Every row gives one point. Each copy is the shape, with its points in the same order, turned, moved and blurred by noise. Is it also mirrored, or only turned?

Shape:
[[-65 -19 -49]
 [ 35  17  31]
 [ 19   6 -19]
 [-19  23  21]
 [ 34 -20  44]
 [ 20 -21  -7]
 [-57  56 -49]
 [  9 -32  39]]
Copy 1, 8 rows:
[[ 22  76 -34]
 [-25 -45   3]
 [ 15 -12   1]
 [-31  -3 -33]
 [-42 -26  33]
 [  2   0  23]
 [ 33  22 -89]
 [-49   2  23]]
Copy 1 is: mirrored
Copy 2:
[[-46 -15 -57]
 [ 37  35  38]
 [  2  -6  19]
 [ 27  30 -18]
 [  2  55  43]
 [-20   9  28]
 [ 30 -40 -66]
 [-13  56  28]]
Copy 2 is: only turned
Copy 3:
[[-10  29 -73]
 [ 23 -37  26]
 [-17 -31 -22]
 [ 37   1 -10]
 [ -5  -6  48]
 [-20 -16   7]
 [ 38 -20 -95]
 [ -6  15  35]]
Copy 3 is: only turned

Shape (7 x 4):
[[ 56 -36   1 -43]
 [ 11 -52  57   0]
 [-38  45 -60 -19]
 [  9  -3 -53  -4]
 [-74  18  34  40]
 [  4  30   4  -1]
 [ -2  15  23  32]]
Copy 1, 7 rows:
[[  3  71 -33 -35]
 [ 44  28  26 -48]
 [-70 -34 -35  19]
 [-52   0 -40 -34]
 [ 14 -76  38  -4]
 [  3 -16 -33   2]
 [ 23 -34 -18 -23]]
Copy 1 is: only turned
Copy 2, 7 rows:
[[-17 -40 -29 -58]
 [-70 -13 -30   5]
 [ 57  49  39 -17]
 [ 39  23 -20 -27]
 [-24  56  26  70]
 [ 17  -8  15  14]
 [ -5  -2  -4  40]]
Copy 2 is: only turned
Copy 3 (7 x 4):
[[-53 -55 -19  18]
 [-22 -59  20 -52]
 [-12  78  -1  29]
 [-23  23 -38  12]
 [ 35  42  53 -60]
 [ 10   4  17  14]
 [ 32  -6  16 -17]]
Copy 3 is: mirrored

Shape, 13 rows:
[[-73  25 -17 -24  33 -16 -36 -10]
 [ 23 -18 -48  15 -51  -5 -35 -35]
 [-35  30  21 -21  39  33  23 -12]
 [-54  -2  29 -23  24 -34 -18   5]
 [-30  31 -33 -34  57 -35   9  23]
 [-44   0   1  -2  38 -36  24 -21]
 [-33  67  12  -8  25 -32   2 -13]
 [ 53 -30 -40 -39 -80  -7 -18 -10]
 [ 31 -19 -20 -28 -56   1 -21 -45]
 [  2  17   1  -2  46 -42 -13   5]
 [ 19 -47 -50  -9 -66  20  -7 -55]
 [-25  19 -12  -3 -38  -9  36   7]
 [-15   7   5  24 -17  42  15  25]]
Copy 1:
[[ 11 -50 -24  59   5 -23   3  15]
 [-77 -21 -14 -39  35   6 -20  20]
 [ 49  -2  -8  25 -28  15   7 -18]
 [  1 -51  15  36  -6 -34  32  -5]
 [ 45 -18  33  46  18 -33 -35  17]
 [ 37 -36   4  11  29 -28  29   7]
 [ 16 -16  23  60  32  13  15   3]
 [-95 -11  14 -60  24  -3 -46 -31]
 [-67 -31   1 -45  27  22 -21 -22]
 [ 16 -46  47  16  17  -9   6  33]
 [-68 -14 -42 -75  27   6 -24 -11]
 [-17  33   2   8  26 -23   9 -22]
 [-13  38  -4  -5 -30  -6  21  13]]
Copy 1 is: mirrored
Copy 2 (13 x 8):
[[ -7  25 -12  51  23  47  23 -51]
 [ -3   1  64  -7 -16 -37   2 -15]
 [  5  -9 -62   5  33  28 -22 -49]
 [-19  25 -28  30  23  47  11   5]
 [-28  -9 -52  77  -8  22   0 -35]
 [-44 -15 -25  36  34  35 -13 -10]
 [ -6 -33 -31  26  -5  66  18 -29]
 [  7  27  46 -10 -70 -52 -39   0]
 [ -4  18  47 -30 -38 -22 -24 -20]
 [-30 -18 -40  33  -5  12  29  -6]
 [ -8  21  75 -23  -6 -46 -43 -31]
 [ 22 -19   8  28  -1  21 -49  -1]
 [ 51 -14 -21  11  36 -18 -25  -8]]
Copy 2 is: only turned
